Every row gives one point. Each copy is the shape, with its points in the same order, stretched, turned, moved and blurred by noise. Say if it was mirrored as well.
In the rows, zero is written as 128.

Shape:
[[ 98 137  94]
 [ 88 145 178]
 [135 169 121]
 [171 156  84]
 [159 126 177]
 [ 92 141 140]
 [148 101 137]
 [144 105 100]]
Copy 1:
[[ 90 134 133]
 [132 133  57]
 [127 165 162]
 [133 157 221]
 [173 127 121]
 [118 132  95]
 [140 106 133]
 [124 111 163]]
Copy 1 is: mirrored
Copy 2:
[[145 139  80]
 [163 187 151]
 [160 108 127]
 [130  63 112]
 [110 133 188]
 [154 165 119]
 [ 91 133 143]
 [ 94 117 108]]
Copy 2 is: only turned

Shape (11 x 6):
[[106  83 148 162  91  91]
 [146 162 155 108 162 130]
 [132 158 162 159 143 132]
 [147 133 106 134 129  84]
 [120 152 164 118 148 112]
 [104 112 159 149 164 124]
 [141 152 160 120 156 140]
 [160 146 148  85 127 143]
 [159 150  66 131 118 125]
 [103 158 115 158 118 101]
 [  7 118  74 146 126 127]]
Copy 1:
[[122 111 116 206 123 141]
 [145 143 126 126 129  84]
 [136 147 155 157 128 102]
 [106  98 132 144 112 103]
 [129 151 121 156 135  93]
 [133 129 133 171 163 115]
 [150 143 133 132 134 100]
 [162 141 104 117 108 106]
 [105 105 149 105  89 128]
 [ 91 142 147 169 120 126]
 [ 58 160 119 175 172 186]]
Copy 1 is: mirrored
Copy 2 (11 x 6):
[[105  75 116  99 151  68]
 [139 154 167 103 104 138]
 [126 126 190 102 102 111]
 [ 85 125 121 126 141 140]
 [127 137 170  75 123 119]
 [137 151 170 101 129  63]
 [142 147 174  93  98 124]
 [151 129 133 103  82 164]
 [ 81 131 102 144 102 160]
 [ 71 116 148  92 130 113]
 [ 44 181 107  64 118  34]]
Copy 2 is: mirrored
Copy 3 (11 x 6):
[[113 149 111 106  50 107]
 [131  85 142 113 158  81]
 [141 136 144 109 135  97]
 [112 124 105 158 106  94]
 [113  99 147 104 121  87]
 [151 106 155  99  96 122]
 [142 102 135 103 150  94]
 [125  81  97 103 162  87]
 [124 136  72 179 152 122]
 [100 158 135 148 107 124]
 [101 139 149 157  83 235]]
Copy 3 is: only turned
Copy 4:
[[119  55 187 111 105 131]
 [112 173 132 120 146 153]
 [ 91 137 146 118 115 171]
 [148 121 185 158 127 144]
 [ 98 150 157 114 132 136]
 [ 75 102 128 133 133 137]
 [107 155 125 115 138 155]
 [152 170 130  97 139 144]
 [179 145 149 166  97 157]
 [113 125 184 142  77 139]
 [ 88  91 140 165  30  60]]
Copy 4 is: only turned

Shape (15 x 9):
[[155 132 134  72 101 118 102  95 193]
 [140 111 110 143 137 169  80 165 109]
 [127 129 132 132 103 131 132 152 141]
 [190 120 146  91 117 143 140  54 177]
 [176 130 162 124 119 130  93  80 170]
 [184 172 149 111 123 128 133 105 183]
 [137 126 143 115  96 104  93 114 103]
 [ 94 161 141 123 125 193 100 141 145]
 [104 101 109 179  87  89  82 103 136]
 [170 165 136  80  96 173 150  91 163]
 [102  87 144 121 137 147 144 172 125]
 [115 125 112 151 164 142 103 149 115]
 [ 98 130  97 118 160 143 126 147 111]
 [ 74 100 173 139  96  84 114 114 103]
 [119 105 135 126 157 132  92 165 112]]
Copy 1:
[[151  85 180  78 152 170  82 100  97]
 [100 129  85 166  78 161 135 101 151]
 [133 105 123 109 102 118 134 110 134]
 [183  83 181 117 180 158 113 143  72]
 [156 110 189 118 132 166 130 118 100]
 [184 136 169 103 163 119 117 111  83]
 [ 90 109 143  94  87 151 131 121 111]
 [118 111 142 157  77 108  92  98 135]
 [ 73  59 171 118  98 154 198  89 155]
 [181  98 143 123 151 116  92 125  59]
 [125 105 111 116  87 124 109 142 171]
 [ 90 135 120 153 106 123 138 113 164]
 [ 82 121 111 140 120 108 110 121 156]
 [ 72  79 183  75  62 125 145 142 156]
 [ 92 139 116 124  84 149 112 122 167]]
Copy 1 is: mirrored
Copy 2, 15 rows:
[[121 169 133 122  67 172  94 132 188]
 [131 161  72 104 120 117 160 139  86]
 [114 142 124 137 139 137 140 127 150]
 [148 136 121 180  81 193  82 163 184]
 [107 172 147 159  78 149  97 163 148]
 [123 168 142 196  66 140 103 128 182]
 [ 78 115 128 108 109 151 127 143 110]
 [129 175 119 146 120 186 180 106 114]
 [ 78 154 181 107 174 128  76 141 102]
 [140 142  89 188  89 206 119 109 185]
 [147 121 102 110 155 150 181 161 136]
 [141 143 127 123 125 114 153 140  88]
 [157 119 119 114 133 147 156 119 101]
 [ 69  93 188  99 171 165 145 165 101]
 [127 137 119  89 108 116 171 160  95]]
Copy 2 is: only turned
